Each wall is flat, endless, passes through zero and stands at right angles to its row. A trip goes straight from one point to another. Which walls does it cross, in order?

Walls:
(1): [  2  52 -18]
(2): [ 21 -52  -4]
(3): [-40  36 -30]
(4): [ 13 -12  26]
Trips:
[  6 -35 -10] to [-32  29  -4] -> 4, 3, 2, 1
[ 25 -22  25] to [ -1 -65 -65] -> 4
[-11 -35  23] to [-110    7  -29] -> 3, 4, 2, 1
[ 9  7 36] to [ 48  26 -51] -> 1, 4, 3
[-87 -18   5] to [-29  -2 -30] -> 1
[-41  17 -17] to [ 39  54 -17] -> none
[ 5 47 34] to [33 23  6] -> 3

Walls:
(1): [  8 -33  -4  -1 -61 -90  -7  -7 -38  10 -42]
(2): [ 15  47 -82 -46  24   5 -71 -32  24 -44  20]
(3): [ 45  27 -21   4 -16 -11  34  -3  20 -26 -23]
(4): [ 27   4  -2  -3  -8  17 -23  -3  44 -43  24]
(5): [  6 -38  -8  26  27 -26  28   0 -25  12  -2]
(6): [-37 -13 -11  -9 -50  -6 -22 -16  35  13   4]
(7): [ 22 -22  24   3  23  97 -28 -41  -3  59 -11]
(8): [-29  14   2 -10 -72  84  11 -38  36  56  -8]
Trips:
[ 38 -12  41  28  28 -18   0  24 -80  11  11] to [-64  27 -14  28 -19 -35 -18  30  18  26   4] -> 7, 6, 5, 8
[-20 -68  -2 -28 -12   2   1 -31  -1  26 -29] to [ 24  44  29  11  50 -31 -34   7  19  28   7] -> 8, 6, 2, 1, 5, 4
[ 31 -28 -63   4  73 -65  -6  30  18  -9  29] to [ 64 -14   3  22  35  35 -16  53  48  56 -56] -> 1, 7, 2, 8
[-70 -51  51  19 -34  43 -51  31  -6  -2  52] to [-10  52  20   0  57  35  -4  40  61  39  70] -> 2, 6
[-25 -73 -31  14 -22  12  22  66  20  66   4] to [  2  10  24 -53 -42 -75 -51  43  21  25  31] -> 7, 5, 8, 4, 2

Walls:
(1): [-22 -27  26 -24   8 -19  -4  15 -20 -15  87  -3 -17   9 -13 -29  18  43
  75  20 -59 -29 -16 -50  55 -17 -35  51  22  58 -31  40]
(2): [ 31 -45  16 -31  17 -88   1 -11  11  61 -35 -36  38 -35   7  37  36 -54
 -48  61  13 -43 -41   6 -57  -6  34 -30 -15 -34  17   6]
(3): [ 28 -16  58  11 -21 -56  -9  33  29   5 -37 -57  30  21  84 -14  18  24
   0 -19  59  38 -26 -49  10 -23  79   1  37  78 -24  25]
(4): [ 16  37  40 -29  31  12  30  12 -40 -25  16 -37 -28  60  19 -47  24  30
 -51  88  18  19 -12   3 -12   8   6  -9  36  68  -3  25]
(5): [-54  13 -14 -21  14  -9  12 -12  35 -14 -16 -46  18 -57  -7  -4  -6   7
  22 -48 -37   4   7 -59 -13 -14 -60 -17 -31   4 -13  42]
(6): [ 21 -60 -39 -76   6  49  51  50 -14  -2  38   0 -40 -54   9  -5   5 -63
  10  14   0   8  63  10  14  -1   0 -12   4  -4 -52  62]
(7): [ 26   8  34   3 -51 -12 -27  54  39 -20 -47  12  -8 -32  16  10  -2  30
 -76 -55 -14  -9  80  68 -53  32 -18   0  13  29  40  67]
(8): [109  -3 -43 -25   6  34 -99  12  12 -20  -2  18  17 -54  -1 -34 -38 -11
  24  27  29   3 -16 -75   1 -20  25 -25  40 -35  14  14]
(9): [-16 -14  44 -36 -46  32  77  60 -15  62 -16  17 -24  -5  -4 -38  -3  22
  16  60 -23  -8  33 -88  73   4  20 -10  44 -35 -74   7]
Trips:
[ 26  36 -24  -9  53 -41 -30 -37 -26  13  -3  -4  12  -1  -5  15  81 -17
  32  26 -24  -6  12 -10 -76  -3  12   7  39 -43  25  15] to [  59    5  -19   11  -33  -22    4   58  -31  -23    4   38  -48  -13
    2   22  -25    9  -25  -43  -15   -5  -10   43   29   28  -16    7
   44 -109  -10  -51] -> 4, 7, 6, 9, 2
[ 37  70  -7 -30  21 -40 -53 -21 -65 -53 -53 -67  14 -11 -20 -35   7  10
  21 -45  -5 -66  -3  23 -54  42 -20 -13  -4  -1  11   0] to [-78 -14  52 -23 -41 -52   0  58 -31  30   8 -40 -18 -33 -53 -20  33 -14
 -38 -30 -48  -2 -13  41 -26   1  -8  -3 -15 -75  37 -32] -> 8, 4, 9
[-19  29 -24  15 -33  -7  26   7  47  34 -24 -13 -58   3  39  16  -8  43
  -8  -7 -19  14  65  -4  -2  49   6  48 -13  -5  31 -68] to [ 29  29  55  42  68  21  29  31   9 -54 -14  -4 -12 -31  40   9  12  49
 -55  24  49   0  51 -43 -20 -18  55 -79   1  26  11  28] -> 3, 4, 8, 2, 6
[-36   2  28  12 -16  10 -10  31 -39 -62  -8 -54 -38 -30 -49  45  38  10
 -53  37   2 -21  21 -25 -31 -45  26 -10 -32 -21  -3  15] to [  9 -68 -71  -4  -6 -10   0   3  -8 -49 -12  29 -32  30 -17   0  -3  24
 -34  -8  16  26 -18 -22  15 -24  26   5  63   1  -2  49] -> 8, 3, 1, 5, 2

Walls:
(1): [ 17 -44  55  27 -86  42   1 -34  -2  12   4  70  -2 -36  36  -7  33  -7
  -4 -80 -19  43 -42 -40 -39  39  18   5 -54 -22   2 -67  12 -51 -44  26
 -41  30 -58 -50  14   3  77 -82  14 -52 -24 -16]
(2): [-61  22  -3  11  17  28  -3 -26  -8   9  21  29  24  48 -10  18  20   1
 -81   2 -26   8 -22 -30  33 -19  45   2 -31 -41 -86  12  -6 -10  35  22
  55 -50 -43  -6 -81  38 -34  71  13  41   8   6]
(3): [ 69  62  -2 -33 -25 -36  20  18 -14   3   7 -47 -41  56  56 -20  19 -12
  18  26  63  15 -27 -44 -37  11 -32 -12 -45  43  16 -15 -19 -29  12 -30
   1 -47  12  46 -31 -35 -54  67  13  46 -18  -3]
(4): [-51 -68 -14   8   8  -3 -15  26 -13 -20  50 -31  29 -27  35 -26 -40  24
 -28 -25 -16  -6 -49  55  25  49 -19 -20 -14  21  -9  -3 -38   4  52  43
 -18 -22 -25  12  55  35 -13 -13  19 -11 -12  20]
(5): [-17 -61 -32  42  30 -47  24  36  29  59   1  -2 -13   8 -31 -10  27 -34
 -17 -37  70   2 -17  -3  15  32  36  21 -29   3  69 -14   9 -24 -60  23
 -19  -3 -22   6  25  25  18 -18 -11   8 -42 -38]
(6): [ 22   6  81  15 -61 -54   5  -3   2 -29  12  51  19  37  14 -14  68 -44
 -55  18  19 -25  38  35 -20  38 -46 -37 -11 -14  -5 -19  56 -32  39  53
  -8  -7 -18  -9 -17 -24  19  -6  47  44  16 -39]
(7): [ 41  81  85 -66 -36 -41 -64 -33  53  21  -1 -32  -6  49   4   0  81  -2
 -44 -42   7   3  31 -26 -15  33   8  12 -21   9   5 -21 -42 -30  52  -4
  28   2  40  -7 -44  26  19  44  37  23  -2 -21]
Trips:
[  11  -24  -34  -88   21  -31   33  -54    7  -26    3  -53   57    3
   -6    2  -30   -3  -10    0  -18    1   29   -9   39   -2   20  -29
    7   25   28   15    7   59  -11  -27  -50   46  -22  -36   -2 -103
  -10  -46   13 -112   -3   -6] to [-47  30  18  12 -17 -46  20   8  33 -18  56   8  35  20  54  28  44 -37
  48 -27 -16  42 -53  32   9  27  -6 -89  73  43 -24  25  31  -8 -28  -6
 -35  19   8  -1  -7  11   7 -14   3  25 -43  47] -> 1, 6, 3
[ 52   2 -57  50  -5 -20  29  32  34  46 -44 -40  63  37 -23 -58 -16  12
   0 -33  16 -95   7 -11  -1  39  49 -54   5 -13  29 -40   6  51 -24   1
 -25  -8 -11  10  30 -52  22  38  -6   7  11  16] to [ -8  12   1  13 -21  28  -7 -18  -5 -36 -27  48 -56  18  40  -9  30 -40
 -29 -14 -11  37 -64 -60  67  26 -48 -47 -18 -60  -6 -15  24  37 -30   5
 -34 -49 -49 -11  12  44   7  10   3  47  49  32] -> 6, 4, 1, 2, 5
[ 16 -18  31 -15  34 -62  21  55 -82  18 -62 -13  -5  24 -57 -10   0  21
  33 -18 -37   3 -20 -73 -13 -25  -6  -1  19  19  16  24 -17   3  28 -34
  16  -3  68 -41 -12 -27  47  37  48  11 -10  24] to [-19  14  22  26 -29  31 -55  31  -5 -33  26  -6   8  11  23  -6 -20 -11
 -10 -56  88   7  20  57 -35 -42 -20  67 -11  -3   7  10  40  65 -41  27
 -35 -55  56  63 -53  27 -15 -51  -7  -5   1 -16] -> 5, 6, 7, 4
[-26  13   4  -4  12 -60  37  13  17  -9   9  -4  -9 -16 -10   4 -25 -66
  38 -23 -15   3  -7 -40 -62  53   9   0 -49 -45  72 -55 -29 -20  33  17
 -17 -35  20 -48  36 -15 -29 -18  -7  46 -57  18] to [ 82  21 -28   2 -12  20 -40  49  19 -64   6  30  -4 -25  19 -26  30  -1
  -9 -22  11   7  -6  25 -12  24  30  -7  78 -19  38 -42  -9   4 -10  -6
  -6 -14  20 -24  38 -11 -34 -57  46 -40  23 -23] -> 3, 5
[-34  59 -56   0 -37  22 -26  13   9 -44  -1  -6  -3   4   3   0  35 -68
 -43 -57 -27  48 -28 -14  27  -5  -7  -6  -4  26 -50  54  26  47  -5  14
 -16 -33  11  12  10 -29 -40  35  11  -2   6  11] to [ 54 -22  14   5  40   5 -27 -10 -22 -13  16  27  10  -4  38  40 -14  21
 -59   5 -27 -32  31 -31  32  62  44  47  40  39  30  13 -51  38  17  18
   6 -27  49   3 -66 -21   5 -20 -41 -73 -10 -32] -> 3
[ 18  54  12  -7 -34  40  -9 -38 -93  15  23 -48  14  31 -23   8  48  22
  10  57 -11  22 -55  29  11 -81  76  12 -31  63  15  42  13   3  -2  15
  10 -26 -13  -4  29   7  87 -64  15   2  27  -5] to [-18 -26  10 -26  -1  42  35  67  31  57 -23  27 -70  17 -49 -20   6 -56
 -34  67 -22  26 -42  15 -27  25 -27  23  39  -8  60 -26 -27  55  24   9
   9  38   5 -20 -56 -10   6  34  23 -85 -33  93] -> 7, 2, 5, 1
[ 73 -31  29 -31  48 -28 -15  12 -45  -7  44 -24 -61 -11 -16  23  -1 -14
   5  59 -67  50   9 -27 -60  -3   9   1  17 -36  48 -62  25   4   6  36
  17 -10 -30  -4 -39  44  -9  18   6 -66  46 -11] to [ 17  26 -30   8   4  73  -6  41  22  29 -39 -47  -5 -42 -70  27 -15  -4
  -8 -25  59   9  32 -27  23   4  -1   8  18 -48 -21  48 -18  36  55  -9
  16  12  -4 -41  22 -47 -24  14 -27  47 -41   9] -> 6, 1, 2, 3, 7
